Each row of a before or after table is a point. The points were changed in one or more steps. Then noise was added and the rows were shuffled. The steps act on columns, c1 being the first. Name the steps. A step turns or swaps two columns, mirrors them in a line or flattens them onto one, adds a multiple of one to another, or multiplies or shifts one. Angles are multiples of 10 degrees, from the lower column toward the higher: turns from -170 to 170, lines from 10 to 170 but not 90. Use the fewest steps. Two steps may share a column if one is a turn and the other turns, adds or multiplies; they go together, in the order done. Otherwise the lowest column goes first.

Before (14 x 3)
|  0.81 | -0.29 |  0.24 |
|  0.11 |  0.01 |  0.06 |
| -0.52 | -0.03 |  0.13 |
|  0.55 | -0.03 |  0.37 |
|  0.11 |  0.14 |  0.63 |
| -0.15 |  0.14 |  0.07 |
| -0.07 |  0.21 |  0.50 |
| -0.24 |  0.19 | -0.49 |
|  0.06 |  0.26 | -0.45 |
| -0.19 | -0.02 | -0.48 |
| -0.14 |  0.15 |  0.07 |
| -0.10 | -0.22 | -0.48 |
|  0.10 |  0.24 | -0.71 |
|  0.03 | -0.11 |  0.28 |
After (14 x 3)
|  1.62 |  0.29 |  0.23 |
|  1.10 |  0.37 | -0.04 |
|  0.20 | -0.74 | -0.11 |
|  0.23 |  0.60 | -0.24 |
| -0.48 | -0.52 | -0.11 |
| -0.36 | -0.47 |  0.10 |
|  0.22 |  0.05 | -0.02 |
|  0.06 |  0.29 |  0.06 |
| -0.13 |  0.46 | -0.30 |
| -1.05 |  0.13 |  0.02 |
|  0.13 | -0.50 | -0.18 |
| -0.30 |  0.05 | -0.14 |
| -0.29 |  0.04 | -0.15 |
| -0.20 | -0.44 |  0.30 |
Steps: multiply c1 by 2; turn c2 and c3 by -100 degrees

Before (14 x 4)
|  0.17 | -0.26 |  0.54 |  0.55 |
|  0.66 |  0.23 |  0.53 |  0.61 |
| -0.38 | -0.60 |  0.27 |  0.39 |
|  0.78 | -0.18 |  0.14 | -0.24 |
| -0.03 |  0.01 |  0.23 |  0.18 |
| -0.04 |  0.03 | -0.68 | -0.37 |
| -0.26 |  0.32 | -0.12 | -0.07 |
|  0.59 |  0.05 |  0.02 |  0.59 |
|  0.10 |  0.41 |  0.59 |  0.69 |
|  0.42 |  0.04 |  0.63 | -0.07 |
|  0.32 |  0.42 |  0.03 | -0.14 |
|  0.59 | -0.31 | -0.55 |  0.59 |
| -0.22 | -0.65 | -0.70 | -0.08 |
|  0.07 | -0.42 |  0.04 |  0.62 |
After (14 x 4)
| -0.27 | -0.09 | -0.07 |  0.78 |
| -0.12 |  0.32 |  0.17 |  0.31 |
|  0.39 | -0.37 | -0.20 | -0.37 |
|  0.70 |  0.56 |  0.33 |  0.07 |
| -0.37 | -0.27 | -0.14 | -0.06 |
| -0.07 | -0.76 | -0.48 | -0.26 |
|  0.59 |  0.05 |  0.03 |  0.59 |
| -0.03 |  0.22 |  0.11 | -0.27 |
|  0.57 |  0.42 |  0.23 |  0.67 |
|  0.61 | -0.31 | -0.16 |  0.07 |
|  0.61 | -0.51 | -0.26 |  0.58 |
|  0.54 |  0.02 |  0.01 |  0.18 |
| -0.06 |  0.30 |  0.16 |  0.43 |
|  0.16 |  0.13 |  0.05 | -0.06 |
Steps: swap c1 and c4; flatten c2 and c3 onto the line at 30 degrees

Before (10 x 8)
| -0.11 | -0.48 |  0.01 |  0.64 | -0.15 | -0.42 |  0.43 |  0.39 |
| -0.13 | -0.23 |  0.14 | -0.05 |  0.00 |  0.66 | -0.30 |  0.58 |
|  0.13 |  0.66 | -0.18 | -0.02 | -0.29 |  0.65 | -0.23 | -0.61 |
|  0.02 |  0.35 | -0.03 |  0.11 | -0.13 | -0.45 |  0.13 |  0.02 |
| -0.08 | -0.51 |  0.79 | -0.22 |  0.37 |  0.45 |  0.17 |  0.08 |
| -0.67 |  0.75 |  0.38 | -0.21 | -0.80 |  0.29 |  0.52 | -0.24 |
| -0.29 | -0.21 |  0.21 | -0.16 |  0.46 |  0.04 |  0.64 |  0.38 |
|  0.57 | -0.30 |  0.23 | -0.02 |  0.26 | -0.13 |  0.07 |  0.48 |
| -0.34 |  0.31 |  0.19 | -0.42 |  0.26 | -0.19 | -0.19 | -0.11 |
|  0.24 |  0.52 |  0.53 |  0.25 |  0.87 | -0.12 | -0.01 | -0.07 |
After (10 x 8)
| -0.16 |  0.34 | -0.11 |  0.15 | -0.09 | -0.46 |  0.04 |  0.01 |
| -0.44 | -0.45 |  0.06 |  1.06 | -0.26 | -0.45 | -0.05 | -0.29 |
|  0.09 |  0.52 |  0.40 |  0.45 |  0.80 | -0.12 |  0.23 | -0.24 |
|  0.12 |  0.31 |  0.12 | -0.66 |  0.29 | -0.20 | -0.36 |  0.01 |
|  0.26 |  0.66 | -0.39 | -0.04 | -0.03 |  0.66 |  0.08 |  0.71 |
| -0.02 | -0.28 |  0.30 |  0.02 |  0.05 | -0.10 |  0.58 | -0.55 |
|  0.29 | -0.20 |  0.15 | -0.12 | -0.18 |  0.63 | -0.18 | -0.53 |
| -0.63 |  0.75 |  0.11 | -0.33 | -0.71 |  0.32 | -0.59 |  0.53 |
| -0.68 | -0.16 |  0.30 | -0.27 |  0.25 |  0.07 | -0.14 | -0.55 |
| -0.18 | -0.49 |  0.91 | -0.33 |  0.33 |  0.42 | -0.04 | -0.19 |
Steps: turn c1 and c7 by 80 degrees; add -0.3 times c2 to c3; multiply c4 by 1.6; mirror c5 and c8 in the line at 170 degrees
